Every row gives one point. The ring and each string are closed loops that go straight from each point to the next, and from the last back to the first. Before rounding, they use only three directions, however many columns there are. Count how often each string passes through the ring. Passing back the other way cancels.

Ring (10 x 4):
[[-41   1   4  21]
 [-37   5   6  24]
 [-18   8   5  20]
 [ -1   6   3  11]
 [ 17   0   5   2]
 [ 32 -10  16  -2]
 [ 32 -16  25  -1]
 [ 19 -19  26   3]
 [ -7 -16  17   6]
 [-30  -9   7  12]]
String (27 x 4):
[[-17   0   9  16]
 [-21   1  18  25]
 [-37   6  17  33]
 [-47  10   9  33]
 [-47  11  -8  22]
 [-23   3  -4  11]
 [ -9  -1  14  16]
 [ -8   5  22  27]
 [ -3  13   4  17]
 [  6   9 -11   0]
 [  9   1  -7  -3]
 [ 10  -5  15   8]
 [ 24  -9  25   8]
 [ 58 -17  32  -4]
 [ 53 -18  23 -10]
 [ 31 -14  12  -8]
 [ 10  -9   9   0]
 [ 21 -12  32  12]
 [ 46 -16  37   4]
 [ 56 -14  22  -8]
 [ 30  -5   1  -9]
 [  7  -2   0   0]
 [  6  -3  16  11]
 [  7   3  19  18]
 [-11  12   3  19]
 [-30  15  -8  18]
 [-24   5  -5  12]]
Times through: 5
String:
[[  3  -3  10   7]
 [ 14   1  15  11]
 [  3  13  -3  10]
 [-17   8 -12   7]
 [-16   2   1  11]
 [-14  -1  12  17]
 [-31   2  21  31]
 [-60   5  -4  24]
 [-52   1 -14  11]
 [-16  -5  10  13]
 [-21  -7  25  24]
 [-56  -2   1  21]
 [-59   2 -11  17]
 [-37   2  -9  10]
 [-21   0   1  11]
 [-18   1  16  22]
 [-15   4  23  29]
 [-14  13   2  19]
 [ -5  10 -13   3]
 [ -1  -1   2   5]
 [ 16  -4  25  14]
 [ 27  -3  19   7]
 [ 31   0  -6 -10]
 [ 14  -1  -4  -4]]
Times through: 5

Ring (6 x 8):
[[  4   7  13  -1  -2   3   4   6]
 [ 11  26  22   7 -17   2  28  32]
 [ 18  21  16   8 -21   5  34  45]
 [ 16 -11  -2  -3  -8  11   4  30]
 [ 12 -24 -11  -9   7  12  -9   8]
 [  5 -14  -6  -8  16   7  -8 -12]]
String:
[[ 15  42  26  13 -20   1  48  39]
 [ 17  47  28  15 -23   0  56  45]
 [ 16  43  29  14 -26   1  50  49]
 [ 11  15  19   5 -20   4  17  37]
 [ 11   9  13   2 -13   5  13  28]
 [ 12  10  10   2  -8   5  18  23]
 [  9   8  15   2 -14   4   9  28]
 [  7  18  24   5 -20   2  14  31]
 [  5  34  30   9 -18  -1  26  25]
 [  6  26  20   5  -5   0  24  11]
 [  8   9   9   1   0   4  13  10]
 [  7   3   6  -1   2   5   7   6]
 [  3  -1   1  -5  16   4   1 -17]
 [  1 -12  -8  -9  28   6  -8 -32]
 [  3 -22  -6 -11  15   8 -20 -13]
 [  4 -26  -9 -12  17   9 -21 -13]
 [  6 -30 -19 -14  29  11 -19 -26]
 [  9 -21 -17 -10  25  10  -6 -19]
 [  8 -30 -24 -14  33  12 -14 -28]
 [  6 -33 -16 -14  21  11 -24 -17]
 [  8 -16  -3  -7   6   9 -10   3]
 [  9  -8   0  -4   3   8  -1   8]
 [  8 -10  -6  -6  15   8   0  -8]
 [  7  -6  -6  -6  20   7   3 -17]
 [  8  -3   3  -3   4   6   2   4]
 [  5  -7   6  -5   0   6  -8   6]
 [  3  -5  10  -4  -4   5  -9   9]
 [  9   0   7  -1  -5   6   5  17]
 [  7   4  12   0  -9   5   4  19]
 [  7  17  21   4 -16   2  14  27]
 [ 10  40  32  12 -25  -1  39  40]]
Times through: 0
String, 30 rows:
[[  3  15  21   2 -10   1   7  14]
 [  6  21  24   5 -16   1  15  24]
 [  8   7  16   1 -14   4   6  27]
 [ 12  38  31  12 -26   0  39  44]
 [ 17  52  30  17 -26   0  60  48]
 [ 17  36  22  12 -19   2  46  41]
 [ 14  17  14   5 -13   5  26  31]
 [ 12  13  17   4 -18   5  17  35]
 [ 15  34  27  12 -27   2  39  49]
 [ 17  51  33  17 -29   0  57  52]
 [ 11  28  27   9 -24   1  27  40]
 [  9   6  14   1 -12   5   8  25]
 [ 11  10  10   2  -5   5  16  18]
 [  7   4  12  -1  -7   5   4  17]
 [  2   1  14  -3  -4   3  -5   6]
 [ -1  -3   9  -5   8   3 -10 -11]
 [  2  -4   0  -6  18   5  -3 -20]
 [  1 -16  -7 -10  22   7 -14 -24]
 [  3 -23  -7 -11  15   8 -21 -13]
 [  9  -8   1  -5   2   7  -2   9]
 [  9 -11  -7  -6  14   8   0  -6]
 [  8 -20 -17 -10  27  10  -5 -21]
 [ 10 -15 -15  -8  26  10   1 -19]
 [  9 -14 -12  -8  21   9  -2 -14]
 [  6 -19 -14 -10  26   9  -7 -23]
 [  3 -23 -13 -12  27   8 -17 -29]
 [  5 -13   2  -7   1   7 -12   6]
 [  1 -11   2  -7  10   5 -13 -10]
 [ -2   0   9  -5  11   2  -8 -15]
 [  2  14  15   1   2   1   8  -1]]
Times through: 0

Ring (7 x 12):
[[  2 -22  28  -6   2  29 -15  28  30 -16  -1  14]
 [ -1  -8  13  -9   5   3 -31  30  23 -17  21   3]
 [ -5  23  -4 -15   4 -17 -30  21  13 -13  36   0]
 [ -4  35 -11 -20  -1 -13 -11   8   3  -7  26   5]
 [  1  18  -6 -23  -7  14  15  -3  -3  -1  -3  14]
 [  4  -6  14 -16  -8  37  18   4  11  -4 -20  21]
 [  4 -19  28  -9  -4  42   5  17  25 -11 -17  21]]
String, 32 rows:
[[  2  21 -21 -29  -9   6  20 -10 -17   5  -4   8]
 [  2  10 -10 -23  -5   7   6   2  -6  -1   2   6]
 [  0   8   0 -18  -3   9  -2   9   5  -6   6   9]
 [ -1  14  -1 -18  -3   7  -1   8   6  -6   8  10]
 [  1  14 -13 -24  -5   4   6   1  -7   0   4   6]
 [  0  32 -23 -29  -8  -1  17 -10 -17   5   3   8]
 [ -2  39 -14 -26  -9   5  20 -10  -9   2   2  15]
 [ -1  23   3 -18  -5  14   8   3   8  -6   2  17]
 [ -1  15  10 -14  -3  17   2  10  15  -9   4  17]
 [  0  14  11 -17  -8  30  19   1  11  -5 -12  24]
 [  6  -5  12 -20 -13  49  37  -7   4   1 -36  27]
 [  7 -20  18 -17 -11  55  34  -2   7   0 -40  25]
 [  3 -16  42  -6  -7  60  19  13  34 -13 -30  34]
 [  1  -9  34  -6  -3  40   1  20  33 -15 -11  25]
 [  1  -7  23  -9  -1  28  -5  19  25 -13  -2  17]
 [  0 -13  42  -1   1  38 -11  29  43 -21  -3  25]
 [  3 -35  47   0   2  47 -14  34  45 -21 -11  22]
 [  3 -32  39  -2   2  38 -17  33  39 -19  -5  17]
 [ -1 -16  43   1   4  32 -23  36  47 -24   6  20]
 [  0  -8  24  -7   1  22 -15  25  29 -16   6  15]
 [  2 -11  13 -12   0  19  -9  19  16 -11   2   9]
 [  5 -24  12 -13  -1  25  -6  18  13  -9  -6   7]
 [  4 -35  35  -4   0  41 -10  28  33 -16 -12  17]
 [  3 -30  46  -1   0  49  -7  29  43 -19 -14  24]
 [  1 -14  38  -4  -1  42  -4  24  38 -17  -9  25]
 [  4 -24  41  -5  -5  55  10  18  35 -14 -25  29]
 [  7 -27  27 -13  -9  57  25   6  17  -5 -37  26]
 [  4  -9  26 -12  -9  51  25   4  20  -6 -29  29]
 [  1   7  21 -13  -7  38  18   5  19  -8 -16  27]
 [  0   9  11 -14  -3  18   1  11  15  -9   2  16]
 [  2   1   1 -18  -3  13   0   9   5  -5   1   9]
 [  4   7 -18 -28  -9  12  20  -8 -17   6 -10   6]]
Times through: 2

Ring (10 x 14):
[[ 31 -17 -32 -33   8 -18   9  12  14   8  -1 -13 -11  15]
 [ 28 -16 -12 -33  -5 -15   8  -7   7   6  -3 -26  -6  31]
 [ 14   5  11 -20 -21 -13   2 -17   0   6   2 -38   1  36]
 [ -6  31  32   1 -33  -9  -6 -17  -3   3   8 -39   7  25]
 [-15  36  38  18 -31  -1 -11 -15  -2  -4   3 -27   8   6]
 [-15  24  32  28 -19   8 -11 -10   2 -13  -9  -6   4 -18]
 [-10  14  17  27  -7   9  -9  -1   7 -14 -14   7   0 -30]
 [  0   7 -10  14   6   1  -5  17  15  -8  -9  14  -6 -33]
 [ 13   3 -32  -6  13 -13   0  31  19   3   0   8 -10 -21]
 [ 25  -7 -39 -24  13 -19   6  26  18   8   2  -2 -12  -2]]
String:
[[  5  22 -27  -3   4 -18  -3  34  18   7  11  -1  -7 -16]
 [ 10  32 -52 -15  11 -34  -1  60  25  19  27  -2 -10 -15]
 [ 27   0 -60 -28  20 -29   6  48  25  15  12   2 -15  -8]
 [ 37 -34 -44 -32  21 -12  11  15  18   3 -12   4 -16   1]
 [ 25 -28 -14 -17   7  -2   7  -6  10  -5 -18  -3  -9   3]
 [ 37 -47 -20 -28  13   0  12 -12  10  -6 -26  -1 -12  10]
 [ 27 -28 -12 -21   5  -3   7  -9   8  -4 -17  -8  -8  10]
 [ 16  -2  -9 -15  -3 -11   2   3   9   3  -2 -15  -5   9]
 [ 23   6 -27 -32  -2 -27   5  18  13  15  14 -25  -7  23]
 [ 39 -19 -41 -48   7 -27  12  14  14  16   6 -23 -12  31]
 [ 42 -37 -38 -44  13 -17  14   4  14   7  -9 -12 -14  23]
 [ 32 -36 -21 -25  11  -3   9  -6  11  -4 -20  -3 -11   8]
 [ 14  -6  -5  -8  -2  -5   1  -1   8  -3  -9  -8  -5   1]
 [ 15  14 -33 -19   4 -25   2  32  17  13  14 -11  -8   1]
 [ 16  20 -53 -20  14 -32   2  54  25  18  21  -2 -12 -11]
 [ 12  17 -52 -10  18 -25   0  55  26  12  15  10 -13 -27]
 [  7  10 -41   5  20 -12  -2  46  25   1   2  23 -12 -43]
 [ -8  35 -29  18  10 -13  -9  51  23   2  11  18  -7 -48]
 [-10  29  -8  22   1  -5 -10  29  16  -4   2  12  -4 -39]
 [-14  13  10  39   3  15 -11  10  12 -19 -19  26  -3 -54]
 [ -6 -10  23  34   1  25  -7 -16   6 -27 -35  23  -3 -43]
 [  8 -19  14   9  -1  14  -1 -20   4 -18 -29   5  -4 -14]
 [ -3  13  12  12 -10   1  -6  -2   6  -7  -7  -5   0 -12]
 [  4   2   8   4  -7   1  -3  -6   6  -7 -10  -6  -2  -6]
 [ -2  14  10   9 -10  -1  -5   0   7  -5  -5  -8   0  -9]
 [-18  37  19  28 -15   0 -12   8   7  -6   2  -3   3 -24]
 [-24  42  20  39 -13   4 -16  13   9 -10   0   6   3 -40]
 [-15  15  16  39  -1  16 -12   4  10 -20 -19  22  -1 -50]
 [ -2  -9   6  28   8  18  -6  -1  11 -22 -29  27  -6 -46]
 [ -7  23 -16  22   8  -4  -8  34  19  -5   0  19  -6 -45]
 [ -1  28 -25   7   5 -16  -6  39  19   5  11   6  -6 -28]]
Times through: 3
